Each row of a before or after table is a point. One or more steps were done to the points. Then noise was added and the rows were shuffled. The steps act on columns, c1 being the first. Name the steps. A step turns or swaps two columns, mirrors them in a line or flattens them onto one, adds a multiple of one to another, or multiplies or shifts one. Angles are multiples of 10 degrees, from the lower column toward the higher: turns from -170 to 170, lines from 10 to 170 but not 90. Use the fewest steps. Two steps may share a column if one is a turn and the other turns, adds or multiplies; they go together, in the order done. Otherwise the lowest column goes first.

Before (13 x 2)
0: -89   8
1:  53  -2
2:  10  91
3:   0  30
4:  -7 -58
5:   4  25
6: -19 -53
7:   0  69
8: -32  -7
9:  17  85
10:   3 -50
11:  -4   7
12: -22  -8
After (13 x 2)
0:  -2  -9
1:  40 -80
2: -16  48
3:  24 -68
4:  11 -28
5: -80 -37
6: -27  53
7: -35  45
8:  47 -75
9: -23  -1
10: -32  -3
11:  50  19
12:  12 -23
Steps: mirror c1 and c2 in the line at 10 degrees

Before (14 x 6)
0: -66  36 -39 -27  27  24
1:  -8 -12   9 -18  10  14
2: -51 -43  22 -12 -50  58
3: -35 -16 -17  -7  10 -30
4: -38 -20  -7  21  63   9
5: -34 -62 -35 -18 -54  28
6:  -5  28 -40 -22  15 -14
7: -85 -52 -19 -35   1  -7
8: -43  24 -22 -13  12  26
9: -48   3 -63  16   9  14
10:  21  26   7 -47 -21  57
11: -40   9 -38 -18 -21  25
12: -15   3 -24 -78 -63  39
13:   0  -7  39 -25 -56  28
After (14 x 6)
0: -34  49  43 -30 -44  52
1: -23  41 -13 -94 -31   5
2: -72  14 -33  16   0  -1
3: -75  30  -2 -19  34 -31
4:  20  27  34 -41 -45  13
5:  20  60  -7 -51  -5 -16
6: -25  -9 -32 -17  20 -31
7:   0  10  13 -14  13  13
8: -50  30   3 -10  15 -20
9: -82 -17  27 -33  11  50
10: -35   5  12  39  54  18
11: -56  27 -12 -26 -15  -3
12: -36 -32   1  -1  11  14
13: -49  16 -14 -36 -44  66
Steps: turn c1 and c3 by -30 degrees; turn c2 and c6 by -80 degrees; turn c4 and c5 by -20 degrees

Before (12 x 11)
0:  17  18   7  -2  31  26  42  13  15   9 -19
1:   6  13   3   6 -41  20  -5  21  14  23   2
2:  20  18  35   3  20 -12  30  27  28 -18 -55
3:  34 -11  -1 -20   5  18  12  -2  22  -9 -43
4:  27  12  -9 -29   9 -20  17  -7  41 -14   8
5:  18  44  -4  22 -26  20  18  -9  31   4 -36
6: -13 -15  17 -13   1  -1   8 -41  33 -13   6
7:  13  43  10  -2 -51  26  24   5 -29  -1 -19
8:  -2   5 -21  20 -35   3  37   9  -7   3 -23
9:  -9  -5 -18 -15  38 -11 -36 -29  31 -37  12
10: -49  -7 -28 -60  21 -22 -34 -47  41  -5   7
11: -13  -2  -2 -34  34  10  12   1  68 -57 -18
After (12 x 11)
0:  16  48  10  28 -46 -19   2  22 -29   0  53
1: -15 -12  16 -25   6  -1 -43  10  35 -14 -16
2: -13  -6  -1 -35  35  -3   6   9  71 -56  41
3:  33 -10  -3 -25   4  -2   3  12  21  -5  95
4:  18  18   1  11  33 -18  16  45  18  11  56
5:  -7  -6 -20 -21  37   3 -34 -34  29 -41 -29
6:  -2   4 -21  26 -35   6   8  39  -6   3  43
7:  27  11 -10 -15   4  10  -7  20  42 -15 -31
8: -47  -3 -28 -63  23  18 -42 -33  44  -8 -32
9:  22  41  -5  53 -25  -8  -8  19  32   3  76
10:   6  15   6  15 -38 -22  21  -2  17  21  11
11:  17  16  39  15  18  27  29  29  30 -15  95
Steps: add 0.7 times c2 to c4; turn c6 and c11 by 160 degrees; multiply c11 by 2; swap c7 and c8

Before (13 x 18)
0: -24 -39  -8   4  -3  -8 -20 -93  95  17 -58 -13  22  25  -7  37 -76 -47
1:   7   5  -9 -32 -13  -2 -14   2 -17 -40  32   6 -26   9  11  24 -28  69
2:  15  -7 -33 -19 -21   8   1 -15 -67 -36 -29   3  16 -16  -8  17  26  24
3: -26  -9  16  27  19 -11  -8  -4 -61 -18  -8  36 -34  20  30  36  -6  28
4:  43  42  -1  15 -22 -75  52  24 -29 -19 -36  23 -33  30  41  27   8  36
5:  22 -56  15  -5 -36   4 -25 -88  -4  87  28   3  11 -47 -42  37  22 -20
6:  34 -15  40  -2  41 -22 -14   6 -28 -22 -10   8  15 -18  -8  26  12  55
7:   6 -26  18  20 -18  44  12 -58  76  -3 -22 -41   6  58  -9  40  -8 -60
8: -61 -38  52 -29  -7   0  18 -81  51  57 -20   2 -14 -57 -36  28  28 -18
9:  14  24   2  -1  15   3 -18  26 -25 -21  -7  39 -18  16   0 -43  -9  12
10: -12 -26 -10  -2  -1 -48 -21  20 -32 -48  21  31   3  39 -27   0  29  37
11: -38 -53  78 -36 -39  13 -28 -66  11  19  18  14  61 -16   2   3   1 -37
12:  11 -39 -27  -5  30 -25   8  11 -18 -33  14  19 -13  -4  60 -11  15  37
After (13 x 18)
0:  -5  23  -5   5  -7   4  -6  27 -25 -21   2  38 -18  16  21 -43  -9 -12
1:  -9 -56  13  12 -18   4  58 -88  -3  87 -31   3  10 -47   6  36  22  21
2:  10 -39 -38 -12  -4  -7  11 -93  96  17  43 -13  21  27  17  38 -77  47
3:   3   4  31  32  16  -1  10   3 -16 -39 -13   5 -27   9  11  24 -28 -69
4: -14 -15 -32  13 -28 -22 -26   6 -29 -22 -25   9  17 -20  23  26  12 -56
5:  -4  -7  -1  22   5   8  21 -15 -66 -35  44   3  14 -17  -8  17  27 -23
6:  -4 -39  28   8  37 -24 -55   9 -17 -32  11  19 -13  -3  11 -12  15 -37
7:   3 -25  23  -1 -22 -48  21  20 -32 -49  -8  32   3  39  16  -1  29 -37
8:   7  -8 -16 -34  16 -12 -27  -6 -59 -17  -7  38 -35  19  19  35  -8 -28
9:  -5 -25 -28 -17   3  45  15 -58  76  -2   0 -40   6  57 -18  40  -6  60
10:  20 -52 -36  22  21  14  40 -66  11  20 -72  14  62 -17  15   3   2  39
11:  28 -39 -49   7 -29   0  17 -81  51  55 -27   3 -14 -58 -25  28  28  18
12: -18  41 -28   1  45 -75 -20  24 -29 -18  25  23 -32  29 -48  27   8 -36
Steps: turn c1 and c4 by 160 degrees; multiply c1 by 0.4; turn c3 and c11 by -130 degrees; turn c5 and c15 by -120 degrees; turn c7 and c15 by -110 degrees; multiply c18 by -1

Before (10 x 32)
0: -25 -17  37 -33  -6  35   2 -24 -40  -6  30 -29   2 -24  20 -32 -22 -19 -31   3 -57  19  15  19   9  41 -19   3 -40 -13  39 -35
1: -35 -14   7 -24  -9  16  -2  16  -5  -1  48 -17  25  -2   9 -22  -3 -12 -30  31 -35   2  38   4   5   8 -38   6 -21 -15  11 -12
2:  10  10 -21  -8 -12 -39  13  18  27   5 -15  10 -14  12 -36 -12  17   4  19 -29   9  11  24  -5  -9 -17  28  24  -9  16  -3 -22
3:  -9  10   9  -8  39  -6  -5  27  33  -1 -10  -7  18  19 -29  13   6   8   4   9   4  -2 -25  -8 -16 -18 -24   1  27  -8 -28  14
4: -47  -8  13  38  23   0   7   4 -14   2   7 -29  38  16   1  -1 -14  32  15  19  -5  11 -14 -11  15 -16 -27  12  10 -24 -14  27
5:   5  -1  -5   2  25  -4  26  14  11  55 -18  20   2  15 -16  13  48  14  17  -4  12  11  -7  -3  -1 -29 -10   3   8  18 -16  -1
6: -11  -3   8  21  22  17  -9  19  24  23 -14  11  11  24   1 -14  20  17   0 -13 -18  14  -6   8  -7 -41  12  -6  21  16  10  -6
7: -25   1  -1  -1   8 -10  -5  18 -14   9  28 -25  20   7  -7 -15  -5  16 -13   6  -8   8 -12  -7  14   7 -42 -18  38 -24  14  25
8:  -4  17  -5  22  39  -7  -1  33  -2  -4  -3   6 -23  13 -10 -21  37  21  13  -7  22  21  -2  -4   3 -29  25  -1  -8  -4 -19  -1
9:   2 -26  13  -8  -5  25  31 -26 -25 -10   9   2   6 -30  24 -21  34   0 -56 -14 -47  42  39   9 -20  10  -7  28 -17 -10  27 -39
After (10 x 32)
0:   3 -17  38 -96  -7 -57   1 -24   5  -7  26  29   1 -23 -33 -32 -19 -22 -31   5 -60  18   5  16   9  42 -22   3 -38 -12 -30 -36
1:  23 -15   7 -45 -12 -38   2  12  -6   1  49  31  26  -1 -33 -23  -2 -14 -33  29 -31   3 -22   2   7   8 -39   5 -23 -17 -28 -11
2:  33  -8   9  43  22 -46   3   5  10   3   5  17  38  11 -33   1 -12  30  15  15  11  14  30  -9  12 -18 -28   7   6 -26  -9  26
3: -17 -28  18 -56   0 -38  31 -29   1  -9   9  19   5 -29 -19 -19  31  -1 -58 -12 -44  41 -35  13 -19  10 -10  28 -18  -8 -26 -44
4:  19   6 -18  -5  -7  61  10  16   3   3 -18   5 -15   8  32 -14  16  -1  21 -30   6  13 -30  -8  -9 -17  31  18 -10  18   4 -20
5:   6  -5  -3  21  26  12  28  12  -9  55 -19 -19   1  14  18  15  46  14  23  -2  18  14  -5  -1   0 -32 -11   1   6  18   2  -2
6:   4  -3  10   7  26  -7  -9  18 -29  19 -11 -13  11  24 -11 -14  20  22   2 -12 -25  17  -1   9 -10 -38  14  -5  17  20 -10  -7
7:  26  11  12  19  40  10  -4  27 -20   0  -9 -11  17  19  16  10   8   8   7  10  28  -5  26  -8 -14 -16 -23   1  29 -10  -9  10
8:  10  13  -3  51  40  27   2  31   6  -2  -3  -6 -22  18   1 -21  37  23   8  -8  26  23  -2  -6   3 -33  28   3  -7  -2   9   2
9:  26   2  -3 -16   6 -23  -4  21  17  10  24  20  23   5  -9 -20  -3  18  -9   6 -16   7  22  -6  16   9 -39 -19  40 -23  -2  28
Steps: turn c1 and c15 by 140 degrees; turn c21 and c31 by 60 degrees; add 1 times c21 to c4; turn c6 and c9 by -140 degrees; add -1 times c13 to c6; turn c12 and c23 by -150 degrees

Before (9 x 64)
0:   1 -19 -30 -33   0  12   2 -13 -64  45 -36 -28  17   0  55   9  23 -64  12 -25  40 -19  58 -28 -42 -30 -45 -24 -81 -19 -33  73 -26  71  62  28  -1 -52  57  76 -46 -54 -44  30  -2  43  44 -28 -21   9  31 -87  63 -38 -24 -67 -69  -4  36 -39 -49 -10  27 -85
1:  13  64 -46 -22  18  10  29 -19   9   5   8  55 -51 -48 -37 -30  20 -80  62  -7 -17  21 -33 -62  17 -50 -14  -6  42  -8   0   1 -29  71  43 -50 -43  -2 -35 -19 -67  14 -12  -5  55 -38  36 -35  53  -4  10 -16 -19 -25  37 -29 -31  81 -56 -38  16 -16 -35  35
2:   9  32  16  17   3 -53 -50  95  11  20  95 -50 -35   9 -10  24 -19 -49  59 -47 -13  53 -60  23  47   7  31 -24  47  26 -45  42  55 -45 -22  43 -10  53  30 -15  -5  48 -31 -38 -19  -5 -24  65  66 -39 -82 -85  63   3  32 -74  11  49  32  24  20 -42  30  48
3:  35 -15  34  17 -60  31  -8  21  46 -52 -41  67 -81  -7  58  41   0  -9  32  18  39  66  -1 -65  39 -32  31  14  32 -77  72  27 -20 -34   3  -3 -14 -26 -58 -42  38   2  19  26  10 -29  59  19 -36  23  35  30   2  47   3 -32  -6  45 -17  -7  -1  51  43  -6
4:  34  41 -58 -24 -87  46   8  39  57 -53 -37  21  11  -1  13 -87 -75 -56 -18  18   5 -40   6 -58 -12  13  10  -7 -52 -48  38  83   8 -59  58 -24  73 -20  37 -35  26 -28  54  11 -25 -37 -31  18  59 -21  -3  44  -1  16 -22 -44 -23  33 -31 -12  35 -33  22 -48
5:  19 -26 -83 -47   5   7  61  42  57  67  50 -13 -12  36 -52 -73  -8  35 -31 -26  50 -33 -17 -93  20  71 -37  37  35 -50  22  53  64  66 -71  66  68 -30   3  52   0 -54  -9  -2 -65 -35 -23  -1 -35  34  -1  26 -47  10  -5  48 -51  -7   9 -26 -11 -33 -62 -44
6:  28 -15 -47   8 -76  31 -56  -7  61  37  21 -40 -84  -9 -45  -1 -52 -53   5  -8 -30  -2  33  23 -13 -42  35  18 -74  16  -9   3  28 -19  20 -30 -40  -6  49  14  -2  74 -12 -51   7  53  51  94  -2  -7  36  39 -60 -59 -19   5 -59  57  34  65 -80  26  34  14
7: -16  83 -39  47  21 -66 -30  82  10   2  32 -17 -20  59  43  11  31 -25  12  62  20 -16 -59  34 -47 -18 -47  84 -56 -54 -14 -22   0 -44 -12  50  39  36  -1  25 -31  57 -24  45  58 -40 -31  61  28  19 -35 -16   3 -10  -4  49  61  67  16 -35  21  41   8  25
8:  44  -1   4 -38 -22 -31  78  52 -62  53  56  23  32  16  23  -1 -12 -10 -29 -11  -5 -11  28  22 -43 -27   6  16 -21   2  61 -26 -43 -20  62  82  31 -35 -62  -5 -90 -26  34   7 -41  23 -63  10 -27 -23 -31  15  17  -7  63  10  13 -13  33  76 -29 -25  33 -47
After (9 x 64)
0:  10  30 -53  16   7 -54 -53  94  14  23  96 -52 -39  13 -12  25 -15 -45  59 -47  17  49 -59  22 -14   7  33  13 -52   3 -46  44  56 -51 -25  60 -10  54  29  46  -5  47 -35 -36 -20  -4 -28  65  66 -40 -80 -84  23   5  33 -74  11  52  29  24  22 -40  30  49
1:   6 -22 -54 -36   4  14   2 -14 -65  45 -40 -30  20  -1  59   7  26 -60  10 -24 -49 -20  58 -24  74 -29 -42 -65  81 -23 -35  72 -27  35  62  -1  -2 -55  55 -41 -46 -58 -47  30   0  41  44 -30 -26   9  31 -82  34 -37 -30 -70 -71  -9  39 -37 -46 -10  24 -86
2:  30 -19  83   4 -77  30 -55 -10  64  35  19 -46 -81  -7 -48  -1 -53 -55   7  -8   5  -3  31  22  15 -42  38  23  56 -46  -8   8  31  -2  23 -44 -39  -7  51 -15  -2  74 -12 -53  13  56  49  90  -4  -8  40  39  16 -61 -21   9 -57  58  34  64 -81  27  33  13
3:  19 -29  66 -50   8   3  60  40  60  69  50 -16  -9  38 -52 -70  -8  39 -28 -26 -88 -35 -14 -87  53  69 -45 -11  -9  60  23  50  69  78 -71  70  68 -25   4  20   2 -54  -7   5 -64 -36 -18  -6 -32  35  -3  26  16  10  -5  48 -52  -6  12 -26 -12 -34 -59 -43
4:  33  39  29 -23 -85  48  11  39  53 -54 -35  16  15  -1  11 -88 -71 -54 -20  16 -32 -40   7 -57 -42   7  12  31  68  15  41  84   5 -49  61 -44  71 -20  37 -12  25 -25  56  16 -26 -39 -29  21  58 -21  -4  40  42  14 -24 -42 -25  33 -33 -10  37 -29  24 -49
5:  45  -2 -19 -41 -22 -32  78  50 -64  57  60  23  29  21  24  -3 -15 -12 -26 -15   6  -9  25  24  -4 -25   7  21  16 -12  62 -26 -39  -7  61  75  28 -33 -65 -40 -89 -25  35   5 -39  25 -63  12 -26 -22 -30  18   2  -4  60  12  13 -13  32  74 -27 -25  33 -47
6: -17  79   8  45  20 -64 -25  83   7  -1  31 -19 -18  56  47  12  28 -22  10  61 -38 -15 -62  36  26 -18 -48  93  78  22 -13 -23  -1  19 -13  28  44  34   0 -43 -34  59 -23  44  57 -39 -33  59  26  22 -34 -15  25 -13  -7  50  62  64  18 -35  21  41  13  23
7:  34 -19 -26  15 -59  32 -10  24  47 -56 -43  67 -80  -7  59  42   1  -9  32  24 -14  66  -1 -65 -49 -33  28  31  13  86  71  26 -23 -14   5  -8 -16 -23 -58  39  42   5  16  24   6 -27  59  20 -37  29  35  31 -42  48   4 -33  -7  46 -13  -1  -4  47  44  -3
8:  13  60  40 -24  18   8  32 -16  12  10   8  50 -49 -49 -35 -30  21 -79  62  -9 -11  23 -30 -58 -20 -51  -9 -49 -30  33   2   2 -22  49  44 -41 -42  -3 -32  15 -68  13 -15  -5  54 -35  36 -37  51  -3  10 -15  32 -25  38 -28 -30  76 -55 -35  16 -17 -34  37
Steps: turn c3 and c21 by 150 degrees; turn c3 and c53 by 60 degrees; swap c25 and c40; turn c28 and c34 by 40 degrees; turn c29 and c30 by 150 degrees; add -0.3 times c29 to c36
